Each row is a point. The points of each table are mixes of a few directions, plus a little noise. How many directions does each table use, and how many do they share? Where both have some left over, give the other angles between the two spaces (their principal angles), to ten degrees, smallest first.

First, 6 rows:
[[-35 -95   8]
 [ 19  52  -4]
 [ 14  39  -3]
 [  7  20  -1]
 [  0   0   0]
 [ -5 -16   1]]
Second, 6 rows:
[[ 19   8 -11]
 [ 27  12 -15]
 [  4   2  -2]
 [ 29  13 -17]
 [ 11   5  -6]
 [-91 -39  52]]
Directions: first 1, second 1, shared 0; angles 50

First, 8 rows:
[[-72  11   0   3  51  13]
 [ 27  32  39 -62 -30 -12]
 [ 20 -18 -17  34 -24 -12]
 [ 95 -49  20 -31  -7  74]
 [-34  57   4 -65  45 -24]
 [ -9  -9 -47  38  22 -18]
 [ 11   3  10   4 -34 -16]
 [-37 -28 -11  79 -25  -8]]
Second (9 x 6):
[[ 44 -55  44  39  12 -62]
 [-13   1  -6 -18 -12   6]
 [-13   0  -6 -19 -12   5]
 [-20  28 -21 -17  -4  30]
 [ 42 -68  49  31   4 -72]
 [-13  59 -32   7  18  54]
 [-16 -46  13 -44 -39 -32]
 [ 26  77 -23  72  65  53]
 [-38   5 -19 -52 -33  17]]
Directions: first 4, second 2, shared 0; angles 60, 60

First, 11 rows:
[[  7   5  -5  14  18  -6  -9 -22   4  -5  17]
 [ 20   8  -2  11  28  -5 -15 -24  12 -23  29]
 [ 20  10  -5  16  31  -8 -17 -31  11 -21  32]
 [ 23   7   3   4  24  -3 -13 -14  15 -29  28]
 [ 19   0  12 -15   5   5  -4  13  14 -29  11]
 [-71 -14 -21  12 -55  -1  31  12 -47  95 -70]
 [ -2  -2   2  -4  -5   2   3   6  -1   2  -5]
 [ 20  10  -6  17  32  -8 -17 -32  11 -20  32]
 [ 23   6   4   1  21  -2 -12 -11  15 -29  25]
 [-65 -26   5 -34 -87  17  47  73 -39  73 -93]
 [  6  -6  13 -23 -13   9   6  28   6 -15  -8]]
Second:
[[ 20 -13 -20  -3 -29  18  18  29  51 -20  20]
 [ 26   0  21  -9  -6   2 -16  19   6 -21  -2]
 [-32 -10 -27  12  11  -7  15  -1  -9  22  -2]
 [-12   1  16   9   5 -18 -24 -12 -47  24 -31]
 [-11 -35 -49   4  -6  -1  15  13  24 -18  21]
 [ -3  -6 -40  82   6 -30 -35 -33 -18  55  -3]
 [-39  16   2 -35 -17  18  41 -50  -8  15  -5]
 [ -4  32  25 -50  17  24  34 -37  19 -32  27]
 [ -2 -37 -34 -14 -30   3   7  -5  15 -30  11]
 [  1  43  50 -21   7  15  11  -5  -8  16 -14]
 [ 55   8  57  26  41 -26 -67  82 -24 -11 -23]]
Directions: first 2, second 6, shared 2

First, 9 rows:
[[ 15 -29 -11   4   9  28   3 -42 -12 -19  46 -10   7  29]
 [ -4  55  28 -53 -47 -72  20  90   2  24 -95  33 -10 -40]
 [ 12 -41 -19  -9  12  17  11 -45  -5 -17  60 -15  10  20]
 [  3  35  20 -31 -33 -38  12  51  -5   9 -57  21  -7 -15]
 [ 10  14  11  48   1  48 -26 -19 -20 -17  -5  -1  -6  35]
 [-39   0 -11  23  35 -14 -17  14  42  33  -4 -11  -2 -50]
 [  7 -16  -7 -16  -2  -3  11 -12  -4  -7  21  -2   5   6]
 [ 13 -25  -9  33  17  50 -13 -52 -14 -23  47 -14   4  39]
 [-16   6  -2   0   9 -15  -3  17  18  16 -11   0  -2 -26]]
Second:
[[ 18 -32 -19 -41  -2   6  24  -7 -19  -8  50  -6   3   8]
 [-15 -61 -38 -37  33 -24  25 -32  32  11  75 -23  16 -29]
 [ -1  12  13  50   5  26 -25 -28   2 -13 -14  -2   0  25]
 [ 12  42  30 -13 -42 -28   5  33 -13  -5 -68  25  -5   9]
 [-13  45  20   2 -15 -25  -8  54   7  20 -67  17 -11 -27]
 [ -7  29  18  25  -7  -3 -15  12   5   4 -43   9  -5  -1]
 [ 10 -41 -25 -81  -5 -37  46   9  -2   5  48  -4   9 -21]
 [  4 -15 -19   8  22  46  -7   6 -20   4  43 -12 -10   0]
 [ -8 -25 -16  55  39  51 -26 -52   7  -8  49 -23   3  17]
 [  1  46  36  32 -27 -12 -17   5   1 -10 -73  19  -2  19]]
Directions: first 3, second 4, shared 3

First:
[[-71  -6 -80 -34  19 -21 -35  57  21 -59 -18 -18   2 -60   6  26  41   9
   11  16  24  38 -39  66]
 [-14  38 -18 -13  16 -19 -43  25  10 -52  -6 -34  19 -37  -8  49  12   1
    5 -14  24  38  18  28]
 [  6 -37  -4   0   2  33  39 -24 -35  45 -34   5 -23  24   8 -39  -7  -3
   -9   2  -6   5 -26 -22]
 [ 32 -20  44  22 -22  11  39 -32  -4  50  24  36  -9  45   2 -39 -22  -1
   -5   8 -28 -50   5 -39]
 [-18 -26 -22  -7   1   7  13   3  -6  10 -11   7 -11  -1   7 -18   8   2
    0  11  -2   1 -27   7]
 [ 26 -16  38  21 -22   6  31 -24   5  39  29  35  -8  38   1 -33 -17  -1
   -4  10 -27 -49   6 -31]
 [ 57  30  79  35 -25 -11   7 -31  17  21  55  24  14  40 -11  -2 -31  -4
   -2  -8 -24 -53  52 -43]
 [-57 -32 -83 -36  30  16  -3  27 -27 -17 -69 -31 -17 -41  12  -1  31   2
    1   4  29  64 -57  42]
 [ 21  26  14   1  11   6 -14  -9 -16  -9 -17 -28   9  -3  -8  23  -8  -5
   -4 -22  13  28  24 -10]
 [-34   7 -45 -22  17  -9 -28  30   3 -39 -22 -25   6 -39   2  25  22   3
    5  -1  22  39 -14  37]
 [ 51  36  79  34 -29 -22  -3 -22  32   9  71  28  19  34 -12   7 -28  -2
    1  -5 -26 -61  58 -36]]
Second (9 x 24):
[[ -8   2  15 -12 -11   3 -19 -11  22   7 -42 -35   4  15  -3  29 -12   0
    9  39 -14  23 -11  -9]
 [-22  21  -5  26  27 -18 -31   9  24  17 -12 -48  12   4  36 -13  16 -27
   45 -24  51  61 -10  18]
 [-46  16  13  41  -6  31 -22 -10 -11  16  -7  31 -26 -32 -30  30  32  13
   -6  39 -61 -79  -6 -30]
 [ 25 -14   8   5 -11 -11  24   8 -27 -15  17  30   1   7   4 -18  -9   4
  -17  -6   5  -8   5   8]
 [ 20  23 -72 -94 -23 -45  39 -53  32  -8   6 -26  27   7 -50  -1 -95 -19
  -29 -35 -13 -28 -38   9]
 [ 11 -32  13 -38  33  51 -25  28  36   0  -6 -45  -4   7  29  11  44  23
   18  -7  31  79  47  -8]
 [-56  47 -32  14  15  -4 -31 -23  29  28  -7 -27  -2 -27 -18  12   8 -19
   24 -11 -12 -31 -28  -8]
 [ 62 -50  31  -4  -5   4  36  36 -39 -31  27  38   1  23  31 -28   6  19
  -22  -9  30  36  39  15]
 [ 13 -11  31  65 -21 -12  27  17 -67 -14  24  78 -12  -3   4 -23   9   5
  -22  13 -14 -52   1   7]]
Directions: first 3, second 5, shared 0; angles 50, 70, 90
